Rows are points. The window is the flat piece filled in between its corners: a triangle in 3 columns, a solid with four corners in 4, and so on. A path goes straight from each point to the next, and from the last back to the first. After which points does the path pass through the window?
(in the rows, 128 means zero)

Window (3 x 3):
80 135 135

188 163 99

106 112 133
Path:
(1): 102 118 118
(2): 209 160 79
(3): 233 173 130
(4): 195 170 131
(5): 159 144 68
(6): 155 149 97
(7): 155 163 140
(8): 122 135 168
(9): 103 102 101
(10): 159 164 92
(11): 173 178 129
(12): 123 159 142
(13): 120 143 79
(14): 112 139 110
(15): 132 156 164
(16): 119 116 159
Through the window after points: 4, 6, 8, 14, 16

Window (6 x 6):
109 187 132 103 99 130

210 139 89 122 70 162

65 124 157 116 177 64

121 146 129 212 166 102

70 126 125 148 106 90

91 123 65 69 119 134
Path:
(1): 110 183 94 99 101 83
(2): 100 131 135 115 127 177
(3): 142 141 132 170 114 180
(4): 153 159 88 152 106 106
(5): 126 181 113 145 130 45
(6): 89 127 141 158 159 108
(7): 90 117 165 180 155 148
(8): 127 169 84 175 133 51
(9): 115 138 75 154 138 52
(10): 95 112 130 139 130 113
(11): 98 123 138 162 143 114
(12): 108 137 108 158 143 64
Through the window after points: 1, 5, 7

Window (9 x 9):
96 136 95 103 170 115 93 123 148

121 55 98 102 80 114 101 137 123

160 166 91 136 91 179 202 155 114

120 210 68 95 86 118 51 64 107

116 119 170 150 103 109 53 214 125

86 107 166 187 110 68 130 95 157

158 23 156 134 129 184 119 90 123

41 101 162 136 117 156 173 130 177

118 163 81 221 160 163 76 113 128
Path:
(1): 90 122 103 117 101 122 107 108 47
(2): 134 116 101 118 96 128 81 114 153
(3): 135 129 115 123 94 141 98 127 162
(4): 98 116 105 124 126 143 94 119 73
(5): 65 97 137 128 135 111 117 123 70
(6): 157 109 107 136 97 126 100 124 213
(7): 153 117 114 123 136 126 99 130 216
(8): 65 149 98 114 145 125 107 128 60
(9): 104 124 107 123 137 134 127 129 113
(10): 147 129 100 130 114 140 89 126 208
(11): 120 139 125 147 93 114 108 96 178
(12): 77 121 129 147 133 94 110 107 65
Through the window after points: 1, 5, 7, 9, 11

Window (11 x 11):
154 80 105 179 129 78 107 169 153 118 135

125 67 138 137 192 52 101 138 154 118 174

149 208 143 23 97 136 126 171 183 143 132

92 72 148 140 140 121 97 91 95 56 138

123 143 130 108 142 199 161 113 199 184 111

62 93 102 130 173 178 158 122 65 149 119

154 116 184 151 141 120 91 149 116 152 147

138 122 161 62 138 199 122 215 178 128 135

141 186 140 97 160 207 201 151 157 128 137

58 37 174 116 134 120 193 109 59 95 102

196 132 126 26 133 166 160 131 144 142 110
Path:
(1): 136 171 153 63 137 137 123 157 154 129 91
(2): 137 148 122 67 91 139 135 159 168 138 192
(3): 121 98 128 92 114 165 149 137 137 124 175
(4): 115 110 128 99 185 118 139 144 154 126 95
(5): 119 124 150 91 151 150 145 139 126 122 78
(6): 134 113 151 79 94 167 152 156 132 133 175
(7): 114 83 131 136 124 156 143 117 136 150 217
(8): 131 126 142 105 158 134 123 132 153 114 69
(9): 150 161 155 86 174 138 129 140 157 127 50
(10): 107 119 120 117 116 227 187 137 182 176 201
(11): 128 122 112 77 99 171 168 132 156 141 181
(12): 131 151 145 79 172 142 136 152 168 131 56
(13): 94 117 132 118 187 158 139 138 102 153 91
(14): 94 89 110 125 124 166 155 123 89 127 170
(15): 143 115 137 127 128 133 135 147 147 138 157
(16): 141 122 132 114 189 117 111 161 149 117 55
Through the window after points: 1, 7, 9, 13, 15

Window (14 x 14):
40 169 107 138 58 160 174 39 53 97 156 139 133 126

152 93 163 176 95 66 123 113 104 167 174 134 110 139

180 98 150 112 90 121 61 104 139 172 194 77 118 139

131 115 88 172 62 100 104 73 73 176 108 86 104 119

141 148 148 99 138 92 117 90 115 201 139 122 90 116

147 74 125 61 101 126 106 204 126 196 157 107 167 96

86 181 64 175 121 155 179 83 103 106 151 103 156 84

54 159 74 151 130 156 104 101 75 86 143 159 112 104

40 184 38 133 73 129 166 80 147 95 152 167 93 79

106 112 101 94 107 117 157 98 85 61 140 98 118 93

175 117 161 65 86 57 53 183 123 152 140 76 217 116

132 172 137 104 70 153 132 180 103 94 129 105 125 102

169 102 128 138 110 136 121 54 154 169 113 191 109 129

199 136 87 102 99 104 112 107 93 175 177 167 118 110
Path:
(1): 119 160 99 110 96 132 132 151 103 122 148 125 128 162
(2): 152 135 110 111 99 102 123 125 118 148 144 123 136 144
(3): 150 121 131 124 92 99 99 117 97 152 165 132 138 90
(4): 161 113 154 121 69 115 88 90 104 156 155 134 138 33
(5): 144 125 103 113 95 107 129 124 127 159 142 102 134 153
(6): 109 125 74 111 127 96 137 96 123 140 140 127 134 191
(7): 133 114 130 137 85 127 94 90 95 158 153 126 121 46
(8): 111 149 120 131 86 142 128 109 95 112 140 123 124 73
Through the window after points: 2, 8

Window (14 x 14):
116 82 92 111 154 126 44 87 181 160 149 115 94 128

120 177 184 92 131 153 176 110 199 156 172 95 121 83

79 145 100 134 120 165 53 49 134 151 73 189 157 118

149 93 67 83 90 149 121 178 168 129 27 106 128 153

179 186 116 157 127 125 177 193 60 118 135 191 146 124

157 90 71 120 45 116 116 106 109 106 137 77 149 137

171 134 145 215 119 81 141 83 122 141 132 123 130 121

143 97 155 110 148 106 88 151 125 170 127 98 173 98

162 123 133 178 151 169 142 119 105 112 95 96 92 177

106 63 196 94 104 113 193 138 148 176 97 111 149 122

95 217 159 70 103 123 114 102 76 168 115 149 70 85

161 110 190 170 155 149 97 123 222 74 164 96 81 142

159 146 116 119 187 107 125 110 103 69 82 109 69 172

58 117 87 177 107 143 140 191 85 124 97 115 179 102
Path:
(1): 152 68 123 121 95 133 139 125 113 133 105 136 105 53
(2): 133 80 118 127 132 138 121 75 98 109 109 179 87 49
(3): 96 192 140 107 114 132 84 121 137 178 104 115 151 155
(4): 110 140 152 131 109 128 115 144 150 135 126 111 133 176
(5): 153 93 128 128 129 140 131 129 157 113 102 108 109 100
(6): 163 124 120 122 127 124 153 138 102 122 98 160 129 80
(7): 126 169 125 147 102 141 143 193 127 147 128 116 148 216
(8): 113 184 139 140 107 130 118 126 167 151 148 96 174 190
Through the window after points: 2, 4, 6

Window (14 x 14):
109 106 64 151 108 147 137 115 112 131 119 218 119 67

106 108 122 174 126 131 147 84 161 155 124 95 105 150

93 96 129 161 121 162 177 99 146 127 99 161 155 104

115 113 93 127 92 152 112 100 124 134 151 109 178 127

155 105 166 125 109 69 117 168 91 168 158 118 152 103

143 139 100 146 110 120 182 109 137 148 111 104 154 170

91 163 108 73 201 249 85 226 66 134 116 137 123 162

142 128 143 148 82 131 95 182 130 195 102 121 162 105

125 97 90 129 117 141 119 158 121 98 88 149 130 85

128 118 155 109 82 165 159 93 151 150 139 103 94 155

97 185 122 162 103 195 138 141 127 110 128 101 130 137

109 68 108 171 94 134 165 110 87 138 98 145 122 140

84 116 180 123 83 86 106 90 104 182 39 174 104 47

164 142 143 146 113 159 95 126 129 120 140 130 148 162
Path:
(1): 70 95 122 138 99 112 130 133 132 134 122 165 139 161
(2): 127 130 116 135 121 159 133 121 103 160 93 134 118 75
(3): 146 128 131 148 122 159 150 104 111 160 129 121 139 121
(4): 78 129 114 136 96 139 103 152 142 121 111 139 131 157
(5): 68 102 125 129 79 91 128 132 137 130 135 174 150 159
(6): 172 114 108 152 140 173 143 110 114 168 102 109 114 92
(7): 148 122 123 127 131 138 145 116 95 147 131 90 138 102
(8): 96 128 132 146 80 139 111 151 141 138 135 160 141 145
(9): 107 116 127 142 105 126 140 125 125 133 120 142 123 138
(10): 153 101 119 142 132 165 136 99 90 151 111 91 144 85
(11): 166 118 124 133 140 166 132 121 75 159 110 105 111 104
(12): 113 120 141 138 110 116 124 147 130 146 139 127 143 133
(13): 92 120 147 108 74 97 136 155 152 131 133 170 161 157
(14): 162 85 108 154 135 147 117 116 85 156 108 118 120 89
(15): 151 118 142 157 101 157 142 121 109 156 111 109 123 104
(16): 102 123 138 116 100 132 117 109 137 135 115 151 124 147
Through the window after points: 7, 11, 15

Window (14 x 14):
103 101 92 144 79 171 142 116 148 121 135 114 171 147

110 116 119 97 69 144 105 117 110 98 113 155 127 142

124 70 118 78 133 167 84 169 169 248 143 118 109 115

90 136 172 129 94 152 159 126 136 121 186 97 94 93

174 118 117 157 133 148 159 138 159 84 125 94 121 164

85 82 161 58 139 124 142 207 106 159 132 148 169 128

142 96 87 183 130 146 108 120 78 139 144 130 124 133

65 226 99 135 172 134 77 186 152 68 177 127 121 59

102 52 125 66 218 110 84 36 159 202 132 140 178 7

208 174 131 202 109 137 151 127 91 152 79 56 146 117

65 65 76 153 127 129 157 106 124 106 91 155 100 103

77 59 153 71 126 43 159 161 58 129 127 33 136 89

96 133 110 155 136 130 102 120 158 181 139 145 114 164

165 131 53 106 178 179 161 132 151 225 141 119 103 173
Path:
(1): 110 123 125 128 149 173 117 133 114 150 121 108 134 118
(2): 85 108 133 131 134 177 88 102 106 154 94 94 156 144
(3): 123 122 118 113 139 104 143 150 129 148 154 126 127 73
(4): 128 100 106 101 101 87 140 169 132 152 142 152 139 127
(5): 90 99 136 109 139 161 131 140 114 128 118 124 135 125
(6): 117 99 129 108 145 173 117 123 117 143 123 94 134 138
(7): 150 130 97 135 111 109 136 143 143 156 151 132 127 123
(8): 109 154 75 129 146 109 110 177 142 120 174 150 118 79
(9): 60 173 151 132 157 184 104 123 139 93 116 77 128 113
(10): 87 107 128 98 144 124 121 122 123 148 123 89 120 127
(11): 126 88 115 149 115 84 133 147 120 165 154 147 155 96
(12): 126 103 100 152 109 100 143 134 135 135 144 161 136 117
(13): 107 115 108 134 137 176 102 97 126 142 122 94 112 130
(14): 93 129 124 110 140 165 102 150 108 104 126 124 127 130
(15): 123 148 91 132 75 85 130 119 171 131 155 147 124 78
(16): 142 123 116 134 118 106 120 135 141 159 150 116 133 120
Through the window after points: 4, 8, 10, 14

Window (14 x 14):
58 148 117 170 149 86 70 118 111 150 89 113 112 180

32 140 137 134 103 122 38 162 112 83 98 120 78 141

105 104 101 114 105 158 115 128 135 174 145 171 113 147

122 138 37 132 94 145 127 138 148 138 166 91 158 111

171 135 111 62 112 73 52 164 96 138 79 120 141 152

158 121 81 168 108 208 133 147 144 162 110 138 213 103

150 188 108 185 79 180 155 135 124 157 165 122 133 102

130 61 134 167 101 158 124 156 126 190 173 96 152 98

170 119 132 75 173 121 37 121 170 146 72 93 106 144

30 131 201 106 179 83 78 156 146 92 121 124 118 200

166 139 81 93 205 112 55 196 110 138 86 124 100 143

182 96 96 163 119 172 82 107 122 147 198 147 182 105

58 92 151 144 127 121 123 117 91 68 109 105 83 189

50 118 164 66 167 134 62 116 65 129 119 91 115 158
Path:
(1): 96 124 127 124 150 130 105 117 95 125 131 150 150 71
(2): 144 119 110 132 111 156 69 140 124 147 144 104 137 173
(3): 132 111 93 133 108 200 53 146 112 146 153 80 138 195
(4): 112 124 120 121 138 125 99 122 113 135 141 128 141 109
(5): 123 143 120 146 112 130 114 128 114 135 119 133 129 102
(6): 127 150 96 119 97 185 74 184 135 157 159 92 130 208
(7): 120 128 117 138 108 178 62 162 119 143 136 106 147 189
(8): 94 118 120 107 161 118 108 118 107 127 100 131 131 80
Through the window after points: 1, 3, 5, 7

Window (14 x 14):
85 99 107 172 117 111 114 189 161 249 113 120 114 49

120 98 130 89 173 141 84 149 164 74 116 108 134 103

49 108 119 87 99 105 144 171 150 196 143 192 90 104

139 157 127 163 167 105 139 68 115 34 30 192 203 129

55 79 137 169 150 120 118 218 114 184 162 194 126 93

117 161 119 190 104 170 117 149 157 209 164 173 148 107

138 136 112 163 146 80 144 188 146 182 159 151 64 104

118 179 56 124 154 100 114 121 63 82 90 156 186 145

139 98 121 129 85 86 79 217 148 192 132 182 118 106

180 165 163 74 129 129 147 209 81 149 109 119 115 69

137 135 144 121 155 134 57 117 92 128 94 150 86 79

145 84 107 138 135 114 140 61 71 74 107 150 183 135

99 134 204 107 125 65 68 139 117 72 120 76 123 95

103 119 97 167 109 160 131 114 91 43 52 145 138 161
Path:
(1): 111 116 91 149 96 113 109 184 122 125 121 172 139 55
(2): 128 128 147 122 144 100 105 138 134 172 103 159 129 164
(3): 124 129 153 132 155 130 118 147 109 166 113 141 137 172
(4): 123 143 111 134 99 135 116 173 133 127 132 157 119 27
(5): 97 116 116 145 124 116 120 170 129 129 136 163 130 84
(6): 123 104 158 116 157 104 111 149 128 160 99 121 147 166
(7): 122 125 171 136 160 106 129 169 116 183 108 137 118 139
(8): 123 129 82 138 97 109 105 165 132 114 129 154 114 53
(9): 129 140 105 143 111 110 116 142 118 104 117 149 124 72
(10): 125 128 141 117 151 120 124 141 120 180 70 110 137 170
(11): 100 108 180 125 156 109 129 172 107 195 125 132 117 161
(12): 114 120 128 145 115 111 109 167 142 142 133 156 113 73
(13): 122 109 88 145 112 121 110 144 104 106 133 169 128 62
(14): 126 134 144 131 162 118 128 143 117 174 90 149 138 164
(15): 96 105 152 139 165 114 119 157 130 199 98 165 130 147
(16): 96 112 84 166 88 113 116 187 123 130 159 137 122 19
Through the window after points: 1, 3, 7, 15

Window (14 x 14):
116 130 116 137 86 103 81 139 116 115 82 213 131 162

138 143 94 143 93 161 132 139 138 101 141 66 125 103

113 56 110 126 7 106 131 122 127 111 113 138 69 144

145 184 166 152 123 100 128 123 156 130 90 106 152 104

124 122 105 91 137 131 167 148 116 145 147 106 153 153

157 181 125 137 110 119 145 97 69 159 144 135 104 123

128 92 92 136 86 132 158 188 126 184 101 136 97 172

171 128 127 130 163 123 100 135 99 173 94 127 156 171

164 90 124 64 116 143 81 111 185 134 138 161 89 157

148 97 91 142 114 151 208 148 137 97 120 108 150 109

127 134 149 170 106 165 139 174 122 106 129 98 117 176

101 135 103 158 74 104 104 35 169 147 95 167 95 156

149 112 106 136 121 113 105 117 135 120 194 165 145 132

110 147 165 173 81 173 114 121 146 117 104 117 156 100
Path:
(1): 101 113 118 129 138 138 126 137 142 90 130 131 61 129
(2): 109 115 122 149 127 142 142 152 118 131 112 129 128 118
(3): 190 147 134 122 64 137 122 118 137 115 153 118 151 158
(4): 188 142 102 82 89 170 132 113 153 137 143 124 179 179
(5): 111 85 140 118 125 113 92 128 157 129 120 156 60 119
(6): 107 103 120 138 106 131 131 141 130 130 109 146 106 130
(7): 198 147 75 134 70 129 143 174 125 170 126 114 152 196
(8): 147 145 137 139 67 138 118 100 155 162 138 120 155 162
(9): 121 128 116 145 121 129 139 116 123 119 109 127 97 114
(10): 108 112 111 156 157 127 127 141 148 144 121 100 87 118
(11): 176 146 122 101 55 148 162 122 122 100 128 137 185 139
(12): 163 125 121 122 92 134 134 120 134 146 126 134 145 139
Through the window after points: 4, 6, 10, 12

Window (14 x 14):
127 113 149 147 83 138 112 119 137 156 173 68 151 56

155 146 70 160 166 178 164 158 124 132 180 78 121 97

78 116 156 136 124 146 134 176 130 132 67 171 142 126

171 126 155 146 109 123 141 110 180 212 173 95 136 129

146 124 156 121 166 149 42 188 106 127 135 74 54 64

152 145 141 122 138 89 135 158 166 47 124 130 151 207

178 74 92 149 211 117 148 136 120 92 95 92 98 143

174 116 204 140 118 155 149 125 104 96 180 186 206 95

122 133 127 121 146 138 176 104 87 143 164 131 165 129

94 241 161 159 119 151 89 146 116 96 74 101 161 67

129 72 117 185 173 147 100 90 93 149 189 161 125 56

186 94 132 152 148 218 77 182 53 54 131 97 77 169

198 154 58 142 137 81 151 141 112 154 160 110 132 91

126 87 156 187 146 81 182 117 120 152 160 146 116 106
Path:
(1): 136 120 147 145 115 140 152 102 146 143 154 116 109 93
(2): 167 130 123 148 145 120 109 169 107 179 172 84 197 137
(3): 138 122 158 173 161 149 119 149 93 120 130 115 160 130
(4): 143 97 119 97 117 169 117 128 152 93 185 136 61 83
(5): 150 125 144 142 133 141 142 96 141 113 145 130 110 103
(6): 152 123 129 152 137 115 127 158 136 155 161 104 154 136
(7): 146 84 131 198 174 134 73 204 43 127 127 103 167 90
(8): 135 157 153 121 135 146 113 123 143 118 143 116 98 87
Through the window after points: 1, 5, 7

Window (14 x 14):
97 244 94 108 89 77 162 118 94 171 124 106 133 103

199 52 120 195 128 158 179 143 95 62 146 106 124 193

174 148 172 119 169 136 81 94 66 144 97 120 210 134

76 177 80 140 130 87 100 97 103 149 124 124 73 190

103 134 139 187 86 113 81 148 84 126 118 141 199 89

22 184 106 134 172 107 166 120 79 132 151 81 131 171

154 66 168 150 95 91 142 122 162 49 122 85 131 148

140 83 95 156 168 105 120 95 72 104 72 107 138 91

53 192 121 107 99 164 177 110 133 148 86 148 144 159

120 134 173 115 134 157 53 191 50 155 92 105 145 60

161 27 186 159 91 122 178 84 99 88 166 146 116 138

167 67 184 202 149 99 174 155 151 104 129 156 119 132

70 230 161 179 89 105 139 91 83 129 78 97 99 118

185 57 153 190 144 176 150 78 173 68 182 113 116 121
Path:
(1): 128 111 139 174 123 101 132 128 121 150 106 115 120 140
(2): 108 99 155 173 120 132 160 152 126 193 89 38 120 138
(3): 162 120 134 158 105 123 117 112 98 52 141 168 154 124
(4): 136 146 137 151 145 131 109 122 113 89 133 143 135 135
(5): 127 106 147 165 129 99 128 114 82 141 119 79 134 118
(6): 132 123 147 155 96 128 136 109 121 136 104 90 128 118
(7): 133 122 101 140 179 84 156 116 114 26 172 157 143 143
(8): 102 181 167 189 139 156 169 119 69 58 159 181 102 112
(9): 121 122 91 118 122 86 121 116 116 192 101 68 152 155
(10): 158 81 150 158 127 137 114 88 146 151 116 100 131 135
(11): 152 125 149 168 106 138 145 162 72 38 132 140 139 97
(12): 105 168 125 146 173 111 137 117 82 98 130 118 135 137
(13): 79 116 142 154 102 140 153 119 116 148 138 81 127 146
(14): 109 140 144 154 133 137 140 116 99 169 102 97 152 121
(15): 127 129 147 141 123 132 105 149 77 87 126 125 131 125
(16): 133 122 146 157 161 117 163 123 117 53 160 167 103 153
Through the window after points: 6, 12, 14, 16

Window (14 x 14):
91 11 143 111 139 206 54 74 180 155 146 121 114 129

155 63 223 39 124 79 142 189 144 125 150 157 191 219

138 160 91 57 144 34 86 135 145 55 146 130 116 75

159 109 107 197 139 142 199 150 171 154 173 164 115 149

136 174 151 75 52 99 163 141 177 167 164 109 146 107

101 196 131 97 162 130 145 102 126 164 114 176 120 110

100 153 87 123 77 104 92 84 101 154 163 169 147 128

124 93 124 144 164 115 206 105 185 179 176 166 231 80

121 167 138 128 135 86 51 84 140 104 134 118 155 151

99 152 105 143 110 94 106 96 109 131 77 133 120 115

46 154 121 162 119 132 133 181 51 123 171 152 153 150

170 149 115 113 125 128 82 113 119 133 125 126 142 91

135 126 176 69 128 111 175 83 104 116 150 133 128 143

113 190 85 119 119 108 106 134 116 24 115 172 134 109
Path:
(1): 123 155 83 121 149 136 124 121 131 177 125 97 183 154
(2): 110 116 153 124 115 137 134 110 140 140 153 166 132 121
(3): 112 119 179 120 121 120 122 125 137 147 170 159 156 107
(4): 115 97 60 104 151 130 151 110 129 117 116 119 159 178
(5): 151 151 87 109 163 113 126 136 120 153 137 84 152 166
(6): 97 143 158 114 77 109 109 123 119 89 149 194 102 108
(7): 127 133 180 105 58 70 83 124 129 97 141 173 135 90
(8): 104 150 68 107 174 106 134 129 119 121 134 118 137 139
Through the window after points: 3, 7
